Each row is a point. The points of each table are mixes of a few directions, plus a little noise. How many directions does each table use, and how many do they share? Where both have some left over, give the other angles between the two spaces (their principal angles), to ten degrees, smallest first.

First (7 x 2)
[[-33 -31]
 [ 44  42]
 [-56 -53]
 [  6   6]
 [ 39  38]
 [ 23  22]
 [-24 -23]]
Second (6 x 2)
[[-96  47]
 [ 37 -18]
 [ 14  -8]
 [ 19  -9]
 [ 24 -11]
 [  2  -1]]
Directions: first 1, second 1, shared 0; angles 70

First (7 x 4)
[[ 38   8  23  14]
 [-16  -1 -28  16]
 [ 52   7   6  69]
 [  7 -42  44  35]
 [ 10   5  16 -18]
 [-75  -4 -52 -43]
 [-18  27 -10 -75]]
Second (7 x 4)
[[-16  20  14   9]
 [ 22 -27 -19 -13]
 [ 20 -25 -17 -12]
 [-18  22  16  10]
 [ 51 -63 -44 -29]
 [ 12 -15 -11  -7]
 [-72  88  62  41]]
Directions: first 3, second 1, shared 0; angles 90

First (10 x 8)
[[-36  16  11 -33  21  25  10  18]
 [ 50 -26   8  74  -3 -21 -44 -32]
 [ 22  -9 -11  18 -16 -18  -3 -10]
 [-30  11  27  -8  35  31 -12  10]
 [-21  14 -30 -61 -26  -7  50  21]
 [ 25  -6 -44 -17 -52 -38  36   0]
 [-34   6  81  45  92  64 -73  -4]
 [ 54 -25 -13  56 -26 -35 -22 -28]
 [ 30 -11 -33   2 -42 -34  20  -7]
 [-60  28   2 -74  15  32  38  35]]
Second (10 x 8)
[[-18  15  22  49   4 -39 -16  49]
 [-32  46 -50  21  24 -48  16  27]
 [ -8  -6  -7 -29 -10  35 -33 -10]
 [ 41 -16 -11 -50 -31  70 -43  -6]
 [ 24   8 -28 -24 -14  33 -27  17]
 [-12 -26  35 -18 -16  37 -44 -16]
 [ 25 -44  82  49  13 -52  78 -34]
 [ 45 -10  -1 -17 -21  33 -15  11]
 [-59  11 -17  22  55 -75  93 -55]
 [ -3  16 -25  -6   0   1  -9  11]]
Directions: first 2, second 4, shared 0; angles 50, 60

First (11 x 12)
[[  54   -7   16   24    6   -5  -31   20    2  -29   29  -33]
 [ -12    1   -2   -5    0    1    6   -3   -1    7   -7    7]
 [  17   -3    6    8    2   -1   -9    6    1   -9    9  -10]
 [   9   -1    4    4    0   -1   -6    4    1   -5    5   -6]
 [ -14    1   -4   -6   -2    0    7   -5    0    5   -6    7]
 [  17   -1    5    7    1   -1   -9    6    0   -9    9  -11]
 [  57   -8   18   25    6   -5  -33   20    3  -30   29  -36]
 [ -99   13  -32  -47  -12   10   58  -36   -3   53  -53   63]
 [-121   15  -39  -56  -15   11   73  -44   -5   63  -66   76]
 [  62   -9   21   28    8   -5  -35   22    2  -34   33  -39]
 [  32   -4   10   15    4   -3  -19   11    0  -16   16  -19]]
Second (10 x 12)
[[ -7   1  -1  -5  -3   3   3  -4   1   5  -4   3]
 [ 25  -5   4  20  12 -13  -8  13  -5 -19  14  -6]
 [ -6   2   0  -7  -5   5   0  -4   3   6  -3  -1]
 [ 32   6  30 -34 -44  46 -47 -12  31  10  13 -66]
 [ 18   2  13 -11 -16  17 -21  -2  13   1   8 -28]
 [ 46  -3  19   9  -6   7 -33  11   8 -18  24 -39]
 [ 16   1  12 -11 -16  17 -20  -2  12   2   7 -28]
 [-55   0 -30   6  24 -26  50  -4 -21  12 -26  63]
 [-20 -16 -40  79  82 -86  62  37 -55 -37  -3  93]
 [-50  11  -7 -47 -28  29  16 -29  13  39 -29   9]]
Directions: first 1, second 2, shared 1

First (8 x 18)
[[ -42   -4   33   23   23   -7  -23   51  -21   17  -28  -29   19    7
    39  -26   -3  -20]
 [  31    4  -81  -20   36   10  -31    1    0   51  -52  -15    7  -32
    -7   57   58   23]
 [  58  -45   44   -7  -24   18   40    9   -9   -6   38  -38    3   19
   -14   -8  -16  -28]
 [  32  -36  -42   20   70  -10   24   58  -13   39   -7  -32   -3  -27
    83  -25    7  -22]
 [ -66  -49   45    6  -25    4  -29   26    0  -34    3   -7   -7   44
   -28   96   16    1]
 [  69   71   -7  -21  -24   -6   39  -65   -2    0   24   38    4  -30
    -6 -109  -29   10]
 [-100   44   -6   21  -12    3  -43  -38   55  -51  -11   43   -7   21
   -58   27  -22    8]
 [  28   17   19  -23  -45  -13   22  -40  -11  -23   36   43  -12    1
   -12  -12   -4   24]]
Second (10 x 18)
[[ -8  18  10  44 -40 -52 -15  -7  -5   8 -13  -5  33 -56  37  -4  50 -34]
 [ 12  -6 -30 -27  16  31  20 -24  28 -24  25  23 -31  28 -42  20 -32  23]
 [  9 -20 -13 -52  47  62  18   9   5  -9  16   6 -38  66 -43   5 -59  39]
 [ 16   0 -48 -20   3  23  26 -49  48 -38  37  39 -35  14 -52  34 -26  20]
 [  9 -16 -15 -42  37  50  17   1  10 -12  17   9 -34  52 -40   8 -49  33]
 [ -9  26   7  62 -60 -75 -19 -20   1   6 -14  -1  43 -82  46   0  70 -46]
 [ 18 -15 -40 -52  38  62  31 -26  36 -32  36  30 -52  59 -66  26 -62  43]
 [-21   5  56  36 -16 -42 -34  53 -55  45 -45 -45  49 -33  71 -40  45 -33]
 [-16   0  49  22  -5 -26 -27  50 -49  39 -38 -39  37 -17  55 -35  29 -22]
 [-10   8  22  28 -20 -34 -17  15 -20  18 -20 -17  29 -31  37 -15  33 -23]]
Directions: first 6, second 2, shared 1; angles 70

First (10 x 24)
[[  7   0 -26  26  -5 -65  14 -33  16 -22  35  -1  14 -28  -8 -17 -35  35
   -5  10  21  77 101   3]
 [  0  -6   5 -12  14  -5  12   4  -3   7 -20   5   4   1  15  11   7 -21
    8 -12  -5 -24 -28   5]
 [ -3  11  -2  10 -18  21 -19   1   1  -4  20  -4 -11   5 -20 -13   1  20
   -8  15   4  17  17  -9]
 [-10  19  26 -10 -23 121 -55  46 -19  18  -3  -4 -37  42 -25   0  42  -6
  -10  18 -20 -65 -92 -21]
 [  1   9  -8  12 -16   6 -14  -5   4  -7  24  -4  -7  -2 -15 -12  -7  23
   -6  15   5  30  34  -6]
 [ -2  -7  13 -20  15  21   4  16  -9  12 -33   3  -1  11  14  15  18 -31
    6 -15 -12 -51 -62   4]
 [ -4  -7  18 -21  15  33  -1  21 -13  17 -35   4  -3  18  16  20  25 -36
    6 -16 -17 -62 -78   1]
 [  8 -17 -16   3  25 -90  45 -30  12  -8 -11   6  30 -29  25   5 -29  -8
   11 -23  13  32  52  18]
 [  2   1   0   1  -2   3  -4   0   3   1   3  -2  -1   2  -4  -2   1   3
   -1   2   0   2   2  -2]
 [  4  -4 -15  13  -1 -44  12 -20  10 -11  19  -1  12 -17  -1  -7 -22  18
    0   1  13  46  59   6]]
Second (10 x 24)
[[ 45  -9 -23  -4  28 -55  25  16  27 -17 -26 -25  45   8  37  -5 -18 -33
    9 -10 -13 -42 -30  20]
 [-27  33   7  13 -45  64 -58  -8 -33  -3  70  -8 -38  -7 -51 -22  -7  66
  -16  33   4  54  47 -17]
 [ 46   4 -26  -3  18 -46  10  17  11 -19  -3 -35  45   4  29 -16 -29 -15
    6  -4 -19 -35 -24  22]
 [  0 -19  -5  20  -4 -17  21  -7  39   1 -20  19  -5   6  -4   3  14  -8
   -7   3  20  27  32 -14]
 [-24 -22  20   2  -2  33   8   3  20  22 -38  33 -30  16  -9  22  45 -24
   -4  -2  13  -5 -19 -22]
 [-49   0  32 -11  -9  45 -12 -16 -35  22   5  29 -40 -12 -18  22  23  10
    1  -5   7  19   6 -13]
 [ 26  -4 -21   0  21 -70  26 -10   8 -18   0 -15  36 -18  26  -5 -33  -5
    9 -12  -2   6  22  21]
 [-40   7  25  -6 -11  43 -18 -14 -32  17  14  20 -34 -11 -20  12  14  17
    0   1   6  20  11 -10]
 [  1   1   6   8 -19  60 -21  28  19   6 -14   3 -23  33 -19  -3  34  -8
  -13  19  -1 -22 -36 -22]
 [ 24   9 -14 -19  25 -55  13  -5 -27 -14   9 -28  42 -21  31  -4 -42  -4
   16 -17 -18 -21  -8  34]]
Directions: first 2, second 4, shared 2

First (9 x 32)
[[  -3  -24  -45   20   18  -41   -3   23  -29   31   22   -4  -16   22
   -53   25   -3   -3  -28    9   15  -25  -11   20    9   22  -34   11
    25  -35    7    0]
 [  -3  -19  -33   15   11  -30   -3   18  -23   23   17   -3  -11   17
   -41   18   -3   -3  -21    9   11  -18   -8   16    7   15  -24    7
    18  -27    6   -1]
 [  -5  -44  -83   38   29  -80   -4   43  -56   59   43   -8  -29   44
  -102   47   -8   -8  -51   19   26  -50  -22   38   17   40  -63   20
    51  -70   13    1]
 [  -5  -39  -73   34   27  -69   -4   38  -49   52   37   -6  -24   38
   -88   43   -7   -8  -44   18   24  -43  -19   34   15   35  -54   19
    43  -61   12    0]
 [   3   30   52  -23  -19   50    3  -28   35  -37  -28    5   19  -29
    65  -32    4    5   33  -13  -16   32   13  -25  -10  -26   39  -13
   -30   43   -7   -1]
 [   4   34   61  -27  -23   59    3  -30   41  -43  -32    5   21  -32
    74  -36    7    5   38  -12  -21   36   16  -28  -13  -29   46  -16
   -38   52   -8    0]
 [   7   53   97  -44  -38   93    5  -51   66  -69  -51    8   33  -52
   121  -57   10   10   62  -23  -33   58   25  -47  -20  -48   74  -25
   -60   80  -15    0]
 [   2   19   36  -16  -13   34    2  -17   24  -26  -18    4   11  -19
    44  -19    4    4   21   -9  -11   22    9  -18   -8  -16   26   -9
   -21   28   -6    0]
 [  -2   -8  -16    7    8  -16   -1    8  -10   12    7   -1   -6    8
   -19   10    0   -1  -10    4    6   -9   -3    7    3    9  -14    4
    10  -13    3   -1]]
Second (8 x 32)
[[ 27 -27   4   2 -25  36 -38  18  10 -56 -40   7 -22 -25  12 -33  48  37
   67 109  20   0  12  38 -25   1  24 -12  -8  36  -8  -8]
 [  4  25  15 -30  19  22  17 -19  -1  30   7 -39  15   7 -10   3 -37 -36
  -60 -78 -24  -5  -7 -49  12 -11   1  45  40   3  17   1]
 [-25 -36 -24  41 -28 -27 -25  15  -8  -4  -5  52 -27   6  18 -15  15  24
   71  92  36   1  12  89 -12  22 -31 -25 -14  14 -22  22]
 [ 68   4   8  17 -32  11  70 -33   3  -7   5 -57  77 -51  27   2  56  -4
  -23 -76 -63  12 -32 -58  -8 -51  50 -41 -37  -9 -26 -34]
 [ 15  26  11 -25  22  -3  16  -3   9  -5   8 -23  16  -1 -19  27   2  -4
  -42 -63 -22   3 -10 -64  10 -16  28  -8 -16 -31  18 -23]
 [-53  38  10 -55  72 -25 -36  24  10   8  17  19 -47  54 -63  49 -65  -9
  -61 -50  21  -9  14 -56  25  22  -7  31  10 -48  52  -5]
 [-44  11  -8  -5  23 -27  -7   3  -7  36  19  22 -22  35 -17  17 -47 -15
  -20 -23  16  -7   6  12  16  21 -36  21  19 -10  12  23]
 [  9 -44 -15  54 -53   8   1  -5 -13   3 -13  19   5 -20  44 -45  31  10
   73  84  12   0   5  90 -18   6 -26 -14   6  46 -40  25]]
Directions: first 1, second 4, shared 0; angles 50
